Each row is a point. Each copy is the shape, with its points in the same order, stretched, turned, moved and blurred by noise. Is it also mirrored, or only turned?

Shape:
[5 -13 1]
[1 17 40]
[-8 -4 -3]
[4 1 -3]
[-4 -10 -7]
[5 0 -5]
Copy 1 (6 x 3):
[-10 -3 -8]
[-36 16 33]
[-3 -8 3]
[-4 3 -4]
[-2 -11 -6]
[-2 3 -5]
Copy 1 is: mirrored
Copy 2, 6 rows:
[12 5 3]
[-20 60 5]
[-6 -3 -2]
[1 7 -10]
[1 -5 0]
[4 4 -11]
Copy 2 is: only turned
Copy 3:
[11 -14 2]
[-45 -10 -10]
[6 2 10]
[4 0 -5]
[13 -3 9]
[7 0 -5]
Copy 3 is: mirrored

Shape, 12 rows:
[28 4 1 -1 28 29]
[17 5 27 -21 9 14]
[-26 34 -33 20 17 11]
[-22 15 17 7 8 -37]
[0 30 27 26 35 3]
[24 -37 24 -34 -6 -38]
[-34 -38 13 -9 -35 7]
[-38 12 9 -22 -15 -5]
[26 -22 -15 -15 -26 -28]
[-9 26 -15 -24 4 6]
[-35 14 -21 -43 20 11]
[17 20 17 -39 -5 14]
Copy 1 (12 x 6):
[51 -12 -29 19 3 27]
[5 -8 -20 9 -16 33]
[27 4 -25 -1 58 -33]
[-19 33 22 -8 17 -6]
[36 43 -15 23 24 12]
[-26 -12 39 -14 -38 37]
[-54 -27 24 19 18 -2]
[-46 -5 -5 -9 19 -11]
[-11 -29 27 -14 -27 -5]
[-5 -16 -29 -20 15 -4]
[-18 -24 -31 -31 38 12]
[-11 -19 -36 -6 -30 24]
Copy 1 is: only turned
Copy 2 (12 x 6):
[23 6 -22 9 35 26]
[13 17 6 10 40 6]
[-7 33 3 -26 -25 37]
[-45 36 19 -17 6 3]
[-28 39 13 -12 24 41]
[-8 -7 -21 19 48 -39]
[2 -22 14 26 -11 -8]
[-7 31 33 -4 -11 -6]
[4 -23 -26 -11 17 -21]
[14 33 7 -15 0 3]
[18 48 1 11 -11 -7]
[27 25 16 -6 33 -6]
Copy 2 is: mirrored
Copy 3, 12 rows:
[5 -5 23 19 23 20]
[-19 2 26 40 -4 12]
[-15 -33 12 -44 35 -14]
[-8 4 17 -15 -20 -34]
[3 16 36 -4 17 -17]
[-1 3 3 43 -54 6]
[-37 -37 -40 36 3 -31]
[-47 -27 9 6 -4 -25]
[-5 -1 -26 5 -31 14]
[-30 -26 25 -14 4 7]
[-37 -60 37 -7 7 -6]
[-36 -5 36 26 -12 25]
Copy 3 is: only turned
